Each row is a point. To make a cloud, some directions were put in groups of two or more. Within a group, all points are equally far from the middle, so they leave a hole (a ring in 2 directions, a hollow ball in 3). The other directions are filled evenly. Then the cloud was stretched, turned, moved and blurred a little. Count the holes, and give their numbers of directions, smallest first.

Cloud (13 x 2):
[[-0.40 -0.29]
 [ 0.50 -0.14]
 [-0.51  0.00]
 [-0.29  0.46]
 [ 0.35  0.44]
 [-0.50  0.11]
 [-0.26 -0.41]
 [-0.18  0.51]
 [-0.27 -0.40]
 [ 0.42 -0.28]
 [-0.49  0.15]
 [-0.49 -0.04]
 [-0.20 -0.44]]
Holes: 1 (2)

Cloud:
[[ 0.37  0.18  0.41]
 [ 0.37 -0.48 -0.35]
 [ 0.09 -0.61  0.29]
 [ 0.42  0.28 -0.36]
 [ 0.13 -0.44 -0.50]
 [ 0.52 -0.06  0.33]
 [ 0.03  0.12  0.55]
 [-0.28  0.14  0.46]
 [ 0.32 -0.05 -0.56]
 [ 0.58 -0.19  0.20]
 [ 0.19 -0.59 -0.34]
 [-0.41  0.34 -0.07]
 [-0.26 -0.06 -0.52]
 [-0.51 -0.33  0.06]
 [-0.51 -0.07  0.26]
 [-0.21 -0.56 -0.29]
 [ 0.59 -0.10 -0.31]
 [ 0.33 -0.61 -0.16]
 [-0.08 -0.13 -0.59]
 [-0.09  0.29  0.45]]
Holes: 1 (3)

Cloud:
[[ 0.35 -0.30  0.06  0.53]
 [-0.39  0.17  0.20  0.56]
 [ 0.33 -0.04 -0.51  0.51]
 [ 0.12 -0.12  0.23 -0.57]
 [ 0.32 -0.54 -0.09  0.17]
 [ 0.33 -0.30  0.01  0.55]
 [-0.25  0.43 -0.26  0.54]
 [ 0.32  0.35  0.45 -0.28]
 [ 0.45  0.16 -0.63  0.20]
 [ 0.22 -0.22  0.52  0.06]
 [ 0.52 -0.30  0.05 -0.26]
 [-0.33 -0.18 -0.64  0.15]
 [-0.06  0.77  0.01  0.02]
 [-0.20 -0.48 -0.31  0.37]
 [ 0.12 -0.31 -0.07 -0.54]
 [-0.31 -0.44  0.23 -0.11]
 [ 0.54  0.52 -0.22 -0.15]
 [ 0.49  0.09 -0.14 -0.53]
 [ 0.61 -0.15 -0.41 -0.03]
 [-0.32  0.09  0.07 -0.60]
 [ 0.55  0.19 -0.20  0.50]
 [ 0.16 -0.47 -0.48  0.20]
 [-0.10 -0.10  0.54 -0.21]
 [-0.58  0.16  0.13  0.38]
 [ 0.59  0.51  0.02 -0.14]
 [ 0.43  0.67 -0.06  0.00]
 [-0.30  0.45 -0.57  0.11]
 [ 0.05  0.31 -0.74  0.01]
 [ 0.54 -0.15  0.24  0.33]
 [ 0.66 -0.06  0.22  0.10]
 [-0.68  0.00  0.03  0.22]]
Holes: 1 (4)

Cloud, 85 rows:
[[ 0.47  0.35 -0.30 -0.42 -0.17 -0.27 -0.54 -0.36]
 [ 0.42  0.27  0.48  0.07 -0.04  0.09 -0.27 -0.39]
 [ 0.18 -0.19 -0.23 -0.93 -0.29  0.18  0.61  0.08]
 [-0.13  0.45 -0.33  0.16  0.60 -0.19 -0.38 -0.58]
 [ 0.22 -0.04 -0.73  0.09 -0.06 -0.44  0.48  0.78]
 [ 0.02  0.42 -0.77 -0.14 -0.08  0.30  0.13 -0.48]
 [ 0.18 -0.61 -0.29  0.00  0.15 -0.59  0.21 -0.09]
 [-0.01 -0.63 -0.03 -0.10  0.49  0.52  0.07  0.56]
 [ 0.02 -0.28  0.00  0.11  0.61 -0.48  0.69  0.08]
 [ 0.35 -0.38  0.38  0.16  0.54  0.02 -0.49  0.12]
 [ 0.07  0.54 -0.01  0.31  0.54  0.02  0.62 -0.09]
 [-0.48 -0.09 -0.04 -0.21 -0.35 -0.21 -0.28  0.40]
 [-0.07  0.41 -0.26 -0.14  0.68 -0.38  0.68 -0.45]
 [ 0.50  0.19  0.59 -0.22 -0.26 -0.07  0.60  0.43]
 [-0.71  0.25 -0.30  0.06  0.17  0.21  0.00  0.47]
 [ 0.73 -0.20  0.37 -0.15  0.12 -0.30  0.21  0.17]
 [ 0.32 -0.25  0.27 -0.25  0.67 -0.25  0.68 -0.06]
 [-0.51  0.02 -0.25 -0.23 -0.42  0.02 -0.09  0.39]
 [ 0.31  0.14 -0.19  0.59  0.30  0.19  0.61 -0.57]
 [ 0.18 -0.69 -0.47 -0.35  0.31 -0.13  0.20  0.12]
 [ 0.20  0.41 -0.05  0.47  0.50 -0.22  0.55  0.03]
 [-0.09 -0.37 -0.34 -0.26  0.14  0.73  0.36  0.09]
 [-0.19 -0.12 -0.40 -0.38  0.00 -0.54 -0.59 -0.06]
 [-0.56  0.12 -0.42 -0.12  0.44 -0.35 -0.20 -0.41]
 [ 0.19  0.50  0.40  0.19  0.01  0.14  0.25 -0.18]
 [ 0.58  0.19  0.37 -0.51 -0.26  0.07  0.28 -0.39]
 [ 0.43 -0.33 -0.16 -0.18  0.04 -0.49 -0.61 -0.09]
 [-0.60 -0.15  0.14  0.00  0.22  0.43  0.22  0.02]
 [ 0.04 -0.50  0.14 -0.04 -0.49  0.22  0.38 -0.45]
 [ 0.08 -0.56 -0.13 -0.17  0.71  0.26  0.18  0.64]
 [ 0.00  0.19  0.60  0.10 -0.26  0.00  0.08  0.36]
 [ 0.20 -0.33  0.38  0.06 -0.29 -0.41  0.52  0.41]
 [-0.11 -0.65 -0.23 -0.70  0.26  0.24 -0.23  0.12]
 [ 0.20 -0.10  0.09 -0.41 -0.23  0.77  0.23  0.35]
 [-0.32  0.43  0.02 -0.17 -0.27  0.61 -0.31 -0.24]
 [ 0.10  0.05 -0.64 -0.33 -0.08  0.62  0.43 -0.43]
 [ 0.08  0.00  0.27 -0.36  0.04  0.89 -0.14  0.11]
 [ 0.45 -0.51 -0.43  0.05  0.18  0.49  0.24 -0.11]
 [-0.02  0.24 -0.31 -0.25  0.85  0.66 -0.22  0.22]
 [-0.59 -0.37 -0.26  0.13  0.10  0.50 -0.18  0.13]
 [-0.47  0.35  0.07 -0.27  0.27 -0.35  0.25 -0.52]
 [ 0.15 -0.18  0.25 -0.37 -0.55 -0.18 -0.49 -0.13]
 [ 0.55 -0.62 -0.08  0.16 -0.06  0.07 -0.03  0.13]
 [-0.22 -0.28 -0.33  0.48  0.34 -0.21 -0.40 -0.43]
 [-0.11 -0.15 -0.56  0.05 -0.37  0.32 -0.40  0.16]
 [-0.32 -0.05  0.12 -0.66  0.44 -0.10  0.48  0.56]
 [ 0.35  0.55 -0.06 -0.54 -0.47  0.08  0.04  0.56]
 [ 0.78  0.03  0.21  0.25  0.17  0.14  0.47 -0.13]
 [-0.32 -0.01 -0.19  0.54  0.03  0.43 -0.06  0.13]
 [-0.01  0.45  0.40 -0.03 -0.24 -0.32  0.22  0.44]
 [-0.03 -0.55 -0.33  0.28 -0.16  0.42 -0.11 -0.32]
 [ 0.51  0.64 -0.34  0.00  0.04  0.17 -0.23  0.16]
 [ 0.51 -0.17 -0.20  0.06  0.19 -0.37 -0.51  0.43]
 [ 0.03  0.74  0.02  0.18  0.13  0.00  0.45 -0.35]
 [-0.18  0.42 -0.09 -0.66 -0.10  0.41  0.64  0.27]
 [-0.14  0.23  0.09 -0.36 -0.31  0.44  0.77 -0.39]
 [ 0.15 -0.50  0.22 -0.54 -0.06  0.51  0.17  0.43]
 [ 0.50  0.22  0.38  0.13  0.25 -0.42  0.08  0.58]
 [ 0.13 -0.54  0.38 -0.49 -0.32  0.26 -0.25 -0.44]
 [-0.04  0.09 -0.92 -0.26 -0.05 -0.22  0.35 -0.12]
 [-0.07  0.35 -0.41  0.12 -0.33 -0.40  0.28  0.58]
 [ 0.79 -0.15  0.00  0.20  0.24  0.41  0.15  0.44]
 [-0.13  0.05  0.37 -0.17 -0.51 -0.11  0.43  0.43]
 [-0.11 -0.33  0.27 -0.44  0.38  0.44  0.44 -0.54]
 [ 0.24 -0.54 -0.25  0.31  0.34 -0.04 -0.43  0.43]
 [ 0.66 -0.18  0.14 -0.34  0.12  0.57 -0.48  0.43]
 [ 0.07  0.02 -0.24  0.22  0.43 -0.45 -0.62  0.41]
 [-0.43  0.43 -0.18  0.40  0.30  0.33 -0.12 -0.01]
 [ 0.45  0.17  0.39 -0.16  0.47  0.35 -0.32 -0.58]
 [ 0.46 -0.51  0.32 -0.20  0.43 -0.04  0.67  0.04]
 [ 0.35 -0.21  0.27  0.37 -0.22  0.23  0.67 -0.14]
 [ 0.68 -0.37 -0.23 -0.32  0.55 -0.28  0.40  0.18]
 [-0.19  0.28 -0.42  0.23  0.27  0.73  0.09  0.31]
 [-0.08  0.62 -0.29  0.45 -0.03 -0.04  0.44  0.38]
 [-0.16  0.43 -0.45 -0.58  0.19  0.62 -0.30 -0.30]
 [ 0.21  0.31 -0.82 -0.36  0.11  0.34  0.52 -0.55]
 [-0.02  0.40 -0.75 -0.43  0.45  0.23  0.20  0.50]
 [-0.06  0.76 -0.27 -0.39 -0.10 -0.34  0.33  0.29]
 [ 0.28 -0.16  0.42  0.38 -0.16 -0.03  0.29 -0.29]
 [ 0.72  0.05 -0.09 -0.04 -0.12 -0.68  0.30  0.20]
 [-0.39 -0.27  0.52 -0.46  0.18  0.05 -0.07  0.39]
 [-0.43  0.11  0.09 -0.10 -0.45  0.20  0.31  0.56]
 [-0.22  0.34 -0.65 -0.46  0.47  0.29  0.19 -0.42]
 [ 0.10 -0.50  0.43  0.11  0.16  0.43  0.20  0.05]
 [-0.35 -0.74 -0.17 -0.01  0.29  0.14 -0.13 -0.03]]
Holes: 1 (6)

Cloud, 94 rows:
[[ 0.11 -0.03  0.31 -0.66  0.41 -0.18 -0.51 -0.16  0.04]
 [-0.28  0.50  0.59  0.35 -0.03  0.15 -0.17 -0.03  0.24]
 [-0.29 -0.23  0.05  0.26  0.17 -0.28 -0.01  0.49  0.12]
 [-0.12 -0.77  0.21  0.11 -0.07  0.05 -0.52  0.33 -0.03]
 [ 0.22 -0.56  0.59 -0.06 -0.12 -0.04 -0.10  0.50  0.08]
 [ 0.16 -0.23  0.51 -0.34  0.15 -0.41 -0.05  0.22  0.54]
 [ 0.33  0.20  0.67  0.00  0.17  0.28 -0.19  0.15 -0.71]
 [-0.18 -0.50  0.35  0.48  0.35  0.52 -0.10  0.30 -0.01]
 [ 0.17 -0.16  0.40 -0.16  0.01  0.21 -0.19  0.88 -0.03]
 [-0.23  0.38  0.18 -0.26  0.36 -0.01 -0.65 -0.78  0.36]
 [ 0.39 -0.06 -0.41 -0.52 -0.05 -0.36 -0.09 -0.43 -0.52]
 [-0.23  0.05  0.31 -0.06 -0.38  0.28 -0.58  0.67 -0.23]
 [ 0.07 -0.24 -0.39  0.44  0.51 -0.04 -0.33 -0.49 -0.77]
 [ 0.28  0.34  0.52 -0.48 -0.14 -0.07 -0.74 -0.08  0.00]
 [ 0.09  0.67 -0.51 -0.09 -0.25  0.39 -0.32  0.04 -0.20]
 [ 0.15 -0.64  0.79 -0.24 -0.03  0.12  0.54 -0.36 -0.01]
 [-0.30 -0.51  0.30  0.22 -0.24 -0.40  0.42 -0.10 -0.17]
 [-0.25 -0.03  0.26 -0.45 -0.67  0.44  0.03  0.45  0.01]
 [ 0.48  0.79  0.54 -0.33 -0.28  0.06 -0.27  0.12 -0.28]
 [ 0.10  0.56  0.16 -0.46 -0.56 -0.15 -0.51  0.07  0.17]
 [-0.26  0.03  0.39 -0.33 -0.66  0.39  0.41 -0.36  0.39]
 [-0.24 -0.52  0.27 -0.42 -0.13  0.09  0.54  0.14  0.23]
 [ 0.46  0.14  0.43 -0.39 -0.52  0.32 -0.30  0.49 -0.46]
 [ 0.24  0.79 -0.03 -0.28 -0.18  0.21  0.20  0.29 -0.32]
 [ 0.28 -0.23  0.18 -0.49  0.22  0.23 -0.16 -0.14 -0.99]
 [ 0.70  0.32 -0.39 -0.25  0.26 -0.02 -0.19 -0.31 -0.06]
 [ 0.34 -0.16  0.39 -0.74 -0.07  0.13  0.63  0.10  0.38]
 [ 0.82  0.11  0.02 -0.33 -0.18 -0.08  0.38  0.07 -0.66]
 [ 0.47  0.06 -0.29 -0.25  0.14  0.64 -0.22 -0.35 -0.62]
 [-0.23 -0.19  0.64  0.23 -0.50 -0.11  0.28 -0.17  0.22]
 [ 0.32  0.20 -0.03  0.27  0.17  0.44 -0.79 -0.48 -0.32]
 [ 0.62  0.23  0.02 -0.03 -0.24 -0.27  0.09  0.17 -0.81]
 [ 0.41 -0.27  0.63 -0.39  0.28 -0.27 -0.15 -0.05 -0.62]
 [ 0.07  0.18  0.84 -0.15 -0.32  0.52 -0.26 -0.43  0.69]
 [ 0.03 -0.20 -0.24  0.40  0.33  0.20  0.40  0.01 -0.15]
 [ 0.38 -0.21 -0.39 -0.61  0.13 -0.23  0.02 -0.18 -0.39]
 [ 0.06  0.08  0.90 -0.39  0.05 -0.16 -0.32 -0.20 -0.04]
 [-0.14  0.05  0.38  0.29  0.35  0.34  0.13  0.37 -0.31]
 [ 0.20 -0.75  0.37 -0.35  0.05  0.14  0.59 -0.27  0.12]
 [-0.37 -0.67 -0.24 -0.26 -0.17  0.34 -0.07 -0.18  0.20]
 [ 0.26  0.27 -0.40 -0.38  0.36 -0.35 -0.44 -0.16 -0.29]
 [-0.17  0.11  0.10 -0.38  0.59 -0.37 -0.31 -0.41 -0.19]
 [ 0.68  0.01  0.30 -0.58 -0.36  0.18  0.53 -0.49 -0.06]
 [ 0.07  0.24  0.21 -0.55  0.46 -0.12 -0.66  0.19 -0.11]
 [ 0.48  0.39 -0.28  0.35  0.09  0.13 -0.36 -0.08 -0.03]
 [ 0.34  0.00  0.27 -0.11 -0.57 -0.10 -0.49  0.33  0.02]
 [-0.14  0.57  0.43 -0.18  0.28  0.17 -0.83 -0.07 -0.09]
 [ 0.15  0.15  0.04  0.06  0.11  0.31 -0.96  0.00 -0.67]
 [ 0.39  0.09 -0.01 -0.41 -0.08  0.53 -0.69  0.23  0.02]
 [-0.19  0.22  0.17  0.24  0.53 -0.12 -0.60 -0.30 -0.24]
 [-0.21  0.13  0.93 -0.05  0.31  0.50 -0.01 -0.19  0.55]
 [-0.16  0.08  0.40  0.42 -0.39 -0.08  0.09 -0.56 -0.16]
 [-0.31  0.36  0.06 -0.16 -0.32  0.27  0.39  0.51  0.06]
 [-0.08  0.10  0.00 -0.21  0.24  0.04  0.33 -0.45 -0.62]
 [-0.35  0.00  0.32  0.24  0.05  0.46 -0.77 -0.34 -0.52]
 [-0.38 -0.90  0.44  0.18 -0.03  0.19  0.02  0.27  0.01]
 [ 0.43  0.02  0.19  0.05 -0.32  0.08  0.49  0.04  0.67]
 [ 0.04 -0.83  0.72  0.14  0.29 -0.10  0.21 -0.51  0.02]
 [ 0.49 -0.04 -0.01  0.35  0.12  0.12 -0.14 -0.77  0.26]
 [ 0.02 -0.25  0.70  0.37 -0.17  0.01  0.48 -0.53 -0.31]
 [-0.41  0.13  0.12 -0.11 -0.65  0.09 -0.58 -0.33  0.03]
 [-0.24  0.06 -0.09 -0.35 -0.26  0.58 -0.63  0.53  0.35]
 [ 0.50 -0.25  0.41 -0.25  0.27 -0.21 -0.58  0.01 -0.47]
 [ 0.21 -0.46  0.03 -0.26 -0.66  0.60  0.18 -0.11  0.12]
 [-0.07 -0.02  0.44 -0.79 -0.28  0.31 -0.25  0.29 -0.02]
 [ 0.52  0.09 -0.17  0.14  0.46  0.18 -0.33 -0.52  0.21]
 [-0.13  0.16  0.25  0.16  0.11 -0.53 -0.24 -0.48 -0.33]
 [ 0.35  0.36  0.71 -0.35  0.28 -0.36  0.25 -0.39  0.15]
 [ 0.29 -0.12 -0.05 -0.29  0.24  0.06  0.15 -1.11 -0.12]
 [-0.39 -0.05 -0.23  0.21 -0.37 -0.21 -0.31 -0.23  0.31]
 [-0.06 -0.06  0.20 -0.34 -0.08  0.76  0.42 -0.61  0.59]
 [-0.06 -0.01  0.03  0.16 -0.76 -0.03 -0.13  0.24  0.10]
 [ 0.55 -0.04  0.50  0.11 -0.34 -0.10  0.28 -0.85  0.05]
 [-0.08 -0.09  0.08 -0.60 -0.24  0.26  0.42 -0.71  0.46]
 [ 0.41  0.51 -0.18 -0.11 -0.36  0.38 -0.68 -0.02 -0.50]
 [-0.23 -0.17 -0.05  0.13  0.04 -0.02 -0.09 -0.77  0.78]
 [ 0.21  0.45  0.57 -0.67 -0.29  0.55 -0.05 -0.40 -0.18]
 [ 0.23  0.02 -0.37 -0.16  0.17 -0.37  0.03  0.36  0.05]
 [-0.09 -0.20  0.10  0.11  0.42  0.24 -0.35  0.44 -0.73]
 [ 0.35 -0.55  0.30 -0.12 -0.54  0.45  0.64 -0.06  0.04]
 [-0.16 -0.08 -0.29  0.42 -0.10  0.14  0.36 -0.22 -0.31]
 [-0.46 -0.40 -0.17 -0.20  0.02  0.65  0.03  0.12  0.55]
 [-0.46  0.05  0.02  0.02  0.03  0.85 -0.29 -0.60  0.13]
 [ 0.03  0.01  0.03  0.01  0.24 -0.37 -0.41  0.57 -0.17]
 [ 0.39  0.17  0.53 -0.21  0.35  0.69 -0.43 -0.03 -0.09]
 [ 0.11 -0.15  0.47 -0.10 -0.56 -0.03 -0.34  0.51 -0.70]
 [-0.35 -0.30  0.41  0.05 -0.05 -0.17  0.46  0.21  0.41]
 [ 0.57  0.07  0.33 -0.38 -0.37  0.68 -0.29 -0.35  0.19]
 [ 0.50  0.25 -0.13 -0.60 -0.17 -0.05 -0.21 -0.56  0.45]
 [-0.42 -0.47 -0.07 -0.35 -0.54  0.31  0.03 -0.29 -0.43]
 [ 0.00 -0.61 -0.56  0.08 -0.14  0.32  0.21  0.02 -0.20]
 [ 0.18  0.24  0.34  0.51  0.21  0.25 -0.32 -0.23  0.60]
 [-0.10  0.64  0.19 -0.17 -0.26  0.65  0.05  0.59 -0.20]
 [ 0.61 -0.42  0.40  0.06  0.27  0.49  0.33  0.02 -0.65]]
Holes: 2 (4, 4)
